Every row gives one point. The points of each table are mixes of a few directions, plus a little noise. How many directions does each table use, and how many do they share? Where both have some left over, give the other angles between the two spaces (their principal angles), to ten degrees, smallest first.

First (6 x 2):
[[-0.47 -0.20]
 [ 0.15  0.07]
 [-0.27 -0.12]
 [-0.17 -0.08]
 [ 0.81  0.36]
 [-0.05 -0.04]]
Second (4 x 2):
[[-0.19 -0.09]
 [ 0.30  0.13]
 [-0.58 -0.26]
 [ 0.46  0.21]]
Directions: first 1, second 1, shared 1

First (7 x 4):
[[ 0.02  0.03 -0.06  0.03]
 [-0.01 -0.02  0.02 -0.02]
 [ 0.13  0.26 -0.41  0.25]
 [ 0.13  0.28 -0.47  0.28]
 [-0.19 -0.39  0.65 -0.39]
 [ 0.14  0.27 -0.46  0.28]
 [-0.22 -0.45  0.73 -0.44]]
Second (5 x 4):
[[ 0.27 -0.01 -0.28 -0.96]
 [-0.12 -0.10  0.03  0.36]
 [-0.33  0.04 -0.05  0.09]
 [ 0.28  0.32  0.43  0.39]
 [-0.06 -0.27 -0.13  0.16]]
Directions: first 1, second 3, shared 0; angles 80

First (9 x 6):
[[ 0.25 -0.13  0.12  0.12 -0.07 -0.21]
 [ 0.02 -0.01  0.01  0.00  0.00 -0.02]
 [ 0.11 -0.06  0.06  0.05 -0.02 -0.09]
 [-0.25  0.13 -0.11 -0.12  0.06  0.20]
 [ 0.64 -0.33  0.29  0.30 -0.16 -0.52]
 [-0.42  0.22 -0.20 -0.21  0.11  0.35]
 [ 0.53 -0.27  0.25  0.25 -0.13 -0.43]
 [-1.09  0.55 -0.51 -0.53  0.27  0.88]
 [ 0.22 -0.11  0.10  0.10 -0.06 -0.18]]
Second (8 x 6):
[[-0.04  0.08 -0.01 -0.06  0.02  0.10]
 [-0.18  0.30 -0.01 -0.19  0.08  0.41]
 [-0.44  0.80 -0.03 -0.50  0.22  1.06]
 [-0.02  0.03  0.00 -0.02  0.01  0.04]
 [ 0.05 -0.09  0.00  0.06 -0.03 -0.13]
 [ 0.04 -0.06  0.01  0.04 -0.02 -0.09]
 [ 0.39 -0.68  0.03  0.43 -0.19 -0.92]
 [ 0.20 -0.37  0.02  0.23 -0.10 -0.50]]
Directions: first 1, second 1, shared 0; angles 30

First (7 x 9):
[[-0.24 -0.20 -0.71  0.14  0.34 -0.20 -0.05  0.20  0.25]
 [ 1.21  0.44  0.36 -0.17 -0.92 -0.28  0.07 -0.31 -0.14]
 [ 0.24 -0.08  0.22 -0.12  0.00 -0.22 -0.27 -0.03 -0.22]
 [-0.21  0.08 -0.23 -0.12  0.28  0.02  0.07  0.33  0.19]
 [-0.29 -0.16 -0.17  0.16  0.16  0.05 -0.01 -0.04  0.04]
 [-0.07  0.09 -0.04 -0.19  0.22 -0.02  0.00  0.30  0.08]
 [-0.65 -0.17  0.59  0.30 -0.09  0.64  0.17 -0.43 -0.22]]
Second (9 x 9):
[[-0.02 -0.08  0.07 -0.01  0.05 -0.04 -0.10 -0.03 -0.07]
 [-0.07 -0.17  0.13  0.01  0.12 -0.06 -0.19 -0.04 -0.15]
 [ 0.27  0.60 -0.51  0.01 -0.39  0.23  0.71  0.16  0.60]
 [ 0.01  0.01 -0.01  0.01 -0.01  0.02  0.03  0.00  0.01]
 [-0.09 -0.19  0.16  0.00  0.13 -0.08 -0.23 -0.05 -0.19]
 [-0.08 -0.21  0.18  0.01  0.16 -0.09 -0.26 -0.05 -0.22]
 [-0.34 -0.78  0.68 -0.02  0.51 -0.30 -0.94 -0.21 -0.80]
 [ 0.31  0.72 -0.60  0.01 -0.48  0.30  0.87  0.18  0.72]
 [ 0.05  0.10 -0.09  0.00 -0.07  0.03  0.12  0.02  0.09]]
Directions: first 4, second 1, shared 1

First (9 x 11):
[[ 0.13 -0.15 -0.07 -0.14  0.05  0.55  0.06  0.00 -0.05 -0.38 -0.15]
 [-0.28  0.69  0.05  0.00 -0.10 -0.28  0.00  0.20 -0.08 -0.23  0.45]
 [-0.33 -0.71 -0.29 -0.34 -0.85 -0.07  0.10 -0.13 -0.09  0.13 -0.37]
 [ 0.71 -0.42  0.08  0.13  0.81  0.90 -0.03 -0.11  0.11 -0.16 -0.38]
 [ 0.01 -0.42 -0.10 -0.08 -0.21  0.04  0.02 -0.10  0.01  0.15 -0.25]
 [ 0.03  0.56  0.28  0.39  0.42 -0.73 -0.15  0.04  0.14  0.51  0.40]
 [-0.31  0.56  0.04  0.02 -0.18 -0.45 -0.02  0.13 -0.05 -0.02  0.39]
 [-0.27  0.38  0.04  0.05 -0.18 -0.53 -0.03  0.07 -0.02  0.15  0.29]
 [ 0.34 -0.47 -0.05 -0.03  0.24  0.59  0.03 -0.10  0.03 -0.12 -0.36]]
Second (11 x 11):
[[ 0.20  0.31  0.33 -0.21 -0.34 -0.40 -0.24  0.21  0.03  0.39 -0.04]
 [ 0.14  0.52  0.29  0.26  0.23  0.43  0.01  0.06  0.10  0.05 -0.31]
 [ 0.02  0.32  0.23 -0.23 -0.40 -0.32 -0.20  0.27 -0.13  0.13  0.04]
 [ 0.26 -0.74 -0.25 -0.47 -0.22  0.10  0.06 -0.17  0.17 -0.04 -0.07]
 [-0.37  0.64  0.05  0.54  0.35  0.37  0.16  0.02 -0.10 -0.28 -0.02]
 [ 0.19 -0.64 -0.20 -0.46 -0.25  0.06 -0.04 -0.01 -0.06 -0.17  0.00]
 [ 0.17 -1.16 -0.38  0.00  0.40 -0.53 -0.06 -0.29 -0.02  0.23  0.33]
 [-0.12  0.29  0.12 -0.15 -0.33 -0.17 -0.13  0.26 -0.23 -0.10  0.08]
 [-0.03  0.71  0.31  0.29  0.20  0.62 -0.06  0.29 -0.26 -0.35 -0.26]
 [-0.46  0.58 -0.03  0.68  0.43  0.04  0.26 -0.20  0.16  0.04  0.10]
 [ 0.00 -0.85 -0.47 -0.26 -0.09 -0.20  0.24 -0.44  0.36  0.11  0.15]]
Directions: first 3, second 5, shared 2; angles 40
